Each row of a before or after table is a point. The points were changed in one or more steps. Then noise was added and the rows were shuffled. The steps act on columns, c1 being the first. Write out the steps. A step turns or swaps two columns, mirrors them in a line or flattens them onto one, adds a multiple of one to another, or multiplies or shifts one. Angles are multiples of 10 degrees, from the lower column toward the higher: turns from -170 to 170, lines from 10 to 170 but not 90. Use the fewest steps. Two steps may share a column if one is a turn and the other turns, adds or multiplies; they go together, in the order done. Otherwise the lowest column goes first.
(in the rows, 128 means zero)

Before:
[[100 105]
 [129 166]
 [101  99]
 [145 178]
 [151 130]
 [106 160]
 [159 100]
 [113 128]
 [163 175]
 [149 145]
 [158 159]
 [166 111]
 [113 102]]
After, 13 rows:
[[148 186]
 [115 126]
 [108  85]
 [140 226]
 [115  76]
 [154 219]
 [154  97]
 [140 163]
 [109  71]
 [115 193]
 [142 130]
 [130 205]
 [148  69]]
Steps: multiply c1 by 0.7; multiply c2 by 2

Before (11 x 3):
[[145 114  69]
 [123  43 155]
 [149 135 151]
 [147 134 124]
 [212 129 125]
 [ 78 123 140]
 [133 131  98]
 [169  54 114]
 [142 142  85]
 [ 85  78  86]
 [ 70 114 160]]
After (11 x 3):
[[171 124 189]
 [195 157 115]
 [121  84 148]
 [144 207 182]
 [ 77 169 197]
 [109 141 109]
 [174 141 127]
 [ 54 126 135]
 [115 105 148]
 [109 123 123]
 [108  79 174]]
Steps: multiply c1 by -1; turn c2 and c3 by -130 degrees

Before, 12 rows:
[[166 107 126 103 150  99]
 [161 113 165 166  29  55]
 [112 124  69  76 149 149]
 [127 139 208 101  73 125]
 [154 151 200 166  84 154]
 [118 102 116  88 177 124]
 [ 97 103 116 112 159 114]
 [135  87  91  97 137 112]
 [111 158 120 107 155 102]
 [174  88 132 172  38  51]
 [111 144 201 153  99 146]
 [155 150 152 126  99 110]]
After (12 x 6):
[[130 113 101 171 152 112]
 [115 136 125 148  95 100]
 [169 126 121 140 184 136]
 [156 164  99 125 148 119]
 [ 83 135 193 132  78  81]
 [151 121 169 137  72  57]
 [ 67  58  64 150  58  85]
 [ 78  84  85 137  38  61]
 [183 132 118 137 146 194]
 [154  92  98 148 152 151]
 [161 117 114 106 165 131]
 [114 135 181 102  95  76]]
Steps: turn c1 and c4 by 120 degrees; turn c2 and c5 by -20 degrees; turn c3 and c6 by -60 degrees

Before, 13 rows:
[[176 118 132  49 125 116 149 112 193]
 [157 121 187 125  81  60 187  39 185]
 [119 166 125 146 164 102 161 169 147]
 [ 97 191 120 181 164  84 109 160 141]
 [130 111  73  89 106  73 127 183 110]
 [169 189 107 134 213 144 167 129 162]
 [163  90 117 137 184 110 109 135 131]
 [137 156 154  96 191  95 127 129 117]
 [ 65  99 131  61 168  74  93  78 125]
 [ 98  71 111 173 143 114 117  76 109]
 [ 79  63 139 139  56 126  81 121 107]
 [ 98  90 153 150 110 112 140 160 172]
 [ 85 147 174 104 151 112 160 136 138]]
After (13 x 9):
[[ 71 174 126 101 159  71 208  89 119]
 [177 136 106 109 208 143 101 185 163]
 [147 130 151 103 191 100 156 154 121]
 [107 178 105  96 111 110  90  60 110]
 [131  87 127 117 171 108  92 175 149]
 [172 120 123  73 153 110 132  90 133]
 [ 90 126 139 141  39 131 139  66 111]
 [107 112 122  76 137  84  90 196 141]
 [185 138 126 180 159 121 184 117 193]
 [164 222 183 200 124  53 102 106 183]
 [114  88 148 140 113 116 105  99 166]
 [106 123 166 145 173 105 138 151 138]
 [140  77  71 157 122  73 163 122 104]]
Steps: shift c1 by 10; turn c2 and c8 by 80 degrees; turn c4 and c7 by -120 degrees; turn c4 and c5 by 40 degrees

Before:
[[162 181 119 183 162 174 101 135 145 112 110]
 [153 102 120 126  96 147 179 102  95  91 146]
 [161 182 121 121 129 109 115 127 138 162 130]
 [115 155 103 107 161  92 140 180  79 149 116]
 [155 103 178 165 110 193 103 198 155 184 114]
 [ 95 147 179 186 103  92 172 136 162 137 135]
 [ 61 116 123 132 133 149 126 159 165 168 136]
 [160 131 147 147 126 118 128 201 147 148 178]
 [141 107 139 114 116 113 110 112  79 108 103]]
After:
[[161 105 140 147 127 117 131 202 118 147 178]
 [142 147 140 116 107 114 109 112 177 107 103]
 [163  95  85 184 144 173  47 134 109 113 109]
 [162  96  83 120 123 108 105 127 118 160 132]
 [153 160 136 125 127 145 247 102 158  90 146]
 [115 143  83 107 162  91 116 181 165 150 116]
 [ 61 132 142 131 132 149 122 158  92 169 133]
 [ 95  71 152 184 130  92 229 135 113 136 135]
 [156 100 186 165 101 192 103 198 120 183 113]]
Steps: turn c3 and c9 by 160 degrees; turn c2 and c3 by -130 degrees; turn c5 and c7 by -30 degrees; multiply c7 by 2

Before (8 x 14):
[[141 131 149 116 118 132  92  95 126 110 141 138 144 142]
 [173 180  87 156 132 127 136 139 135 173  87 110 138 157]
 [132 102 132 143 132 122  96 118 139 110 139 126 101 112]
 [153 109 131 102 127 115 104 129 145 139 125 120 129 113]
 [128 143  80 132 158 144 145 143 130 188 133  81 135 117]
 [142 106 166 121 114 134 126 112 137 116 140 148 116 116]
 [123 130 155 128 101 125  98 115 123 110 133 135 148  94]
 [107 100 136 129 119 118 113 130 111 144 132 121 142 127]]
After, 8 rows:
[[141 108 223 128 114 134 127 112 137 118 127 135 157 151]
 [131 101 137 145 134 122  94 116 133 112 136 116 139 142]
 [154 108 136 105 128 116 103 129 140 141 120 113 170 135]
 [107  97 148 132 119 117 117 130 111 145 128 122 180 124]
 [173 181  25 140 133 124 134 139 136 174 133 135 179  93]
 [126 143   8 133 157 146 144 141 133 189 132  85 173 108]
 [144 130 180 120 117 131  92  94 118 110 126 145 181 123]
 [121 131 197 130 101 125  99 114 118 111 128 114 187 159]]
Steps: multiply c3 by 2.5; flatten c4 and c11 onto the line at 20 degrees; turn c7 and c9 by 10 degrees; mirror c12 and c14 in the line at 20 degrees; shift c13 by 40

Before:
[[153 148 104 121 172 173 172 170 151  60 109 149 160 119  92 207 135 111]
 [141  59 140 103 228 123 107 174 124 129 140 130 174 115 111 183 134  85]
 [179 159 116  75 135 135 128  77 113  97  83 156  99  64 134  86  92 207]
 [117  75 185 117 158  79 131 150 106 119 104 104 182 157 112 153 155  82]
 [194 103  67  98 105 156 160  92  78  77  83 199 126  86  86  92  84 192]
 [107  89 134 140 181 129 119 157  93 140  96 136 139 125 151 148 157  42]
 [109  77 120 120 148  71 139 165 142 134 114 134 165  73 120 164 153  78]
 [152 106 146 128 147 103  89 161  96 159 129 118 130 114  83 179 169  86]
 [141 107 109 106 186 126 148 143 133 160  99  96 171 120  78 132 148  73]
 [192 147  94 109  83 150 126 124  86 138  83 168 166  79 150  72  66 219]]
After (10 x 18):
[[140 119 106 155 186 127 138 153 126 161  75 164 200 126 157 133 149  74]
 [193  81  66 172 105 157 141  70 122  77  55  68 157 119 123  65  81 192]
 [115  84 187 136 156  78 135 165 162 120 124 172 212 104 160 123 156  84]
 [104  92 134 115 181 128 121 170 162 140 123 136 168  91 112 110 159  43]
 [193 131  94 134  83 152 143 124 102 139  92  84 198  94  78  65  68 221]
 [109  78 119 142 149  72 128 185 155 137  86 139 191 138  90 161 153  77]
 [140  61 139 121 230 124 161 201 180 129 115 149 203 147 127 151 134  85]
 [152 109 145  94 149 103 147 180 187 159  92 144 160 151 143 126 167  86]
 [153 140 107 171 171 173 114 194 186  58  90 101 191 128 145 189 137 113]
 [180 148 115 155 135 133 169  45 101  97  74  91 131 106  76  94  95 206]]
Steps: mirror c2 and c12 in the line at 170 degrees; turn c4 and c7 by -120 degrees; multiply c8 by 1.6; mirror c9 and c16 in the line at 60 degrees; turn c14 and c15 by 130 degrees; turn c11 and c14 by 60 degrees; shift c13 by 30

Before:
[[119 107 155 144 114  85  99 125 158 127 135 129 123 141 175 139  99 136
  157 127 130  95 136  96]
 [139 134 107 120 110 159 148 153 100 105 130  96 173 108 124 152 122 140
  111 105 177 140  98 114]
 [119 173 108 130  97 129 130 146 104 131 144 138 133 101 144 162 123 143
  112 149 128 136 121 169]
 [146 113 169 120 183  93 133 172 137 122 137  85 194 140 109  88 151 124
  178  63 121 140  95 127]
 [135 127  80  83 128 128 145 130 114  88 137 134 161  94 100 134  87 135
  132 126 161 134 109 106]
 [131 150  93 124 115 169 108 128 133 123 132 120 161  70 125 143 145 126
  105 137 143 114 128 151]
 [142 115 117 104 125 111 108 154 106  87 145 121 179 115 104 112 120 102
  101 116 160 144  96 120]
 [157 153  68 153 118 142 124 126 116 117 122 129 127 115 135 143 147 130
  106 124 146 124 136 163]
 [ 92 104 173 156 139  63 107 115 140 129 112 141 116 122 152 154 132 168
  148 134 143 119 134 135]
 [ 99 108 147 128 153  65  99 134 168 153  86 111 111 151 182 141 129 135
  140  98 115  79  99 114]]
After (10 x 24):
[[ 94 102 214 154 140  79  77 113  91 130 113 146 119 122 151 147 133 165
  106 122 145 125 140 133]
 [125 106 181 147 119  91  66 125  96 127 134 128 126 139 174 141  97 136
   85 124 133  92 138  99]
 [154 162   9 155 116 147  97 125 129 111 123 129 130 116 136 143 168 135
  149 117 145 121 139 149]
 [143 122 107 101 124 129  75 156 113  86 146 123 179 113 102 116 118 101
  158 128 164 146  98 121]
 [119 163  87 137  99 126 105 145 125 132 140 139 134 104 146 164 166 145
  156 146 125 140 122 124]
 [ 94 121 164 116 154  93  72 131  70 154  87 111 109 148 183 141 119 138
   90  97 114  83 100 131]
 [140 142  87 117 109 151 119 149 146 102 130  97 171 103 124 158 111 140
  161 111 173 136  96 128]
 [133 129  30  83 130 123 115 130 133  88 138 130 162 100 106 130 103 135
  136 141 159 131 106  87]
 [151 150 212 102 181  75 101 170 125 122 134  84 197 139 113  89 127 121
   93  70 122 135  94 153]
 [132 145  58 125 115 174  77 125 147 120 129 122 158  67 126 145 155 126
  134 141 141 115 131 143]]
Steps: add -0.5 times c20 to c2; turn c4 and c20 by -20 degrees; multiply c3 by 2; turn c9 and c19 by -120 degrees; turn c6 and c9 by 50 degrees; shift c7 by -30; swap c17 and c24
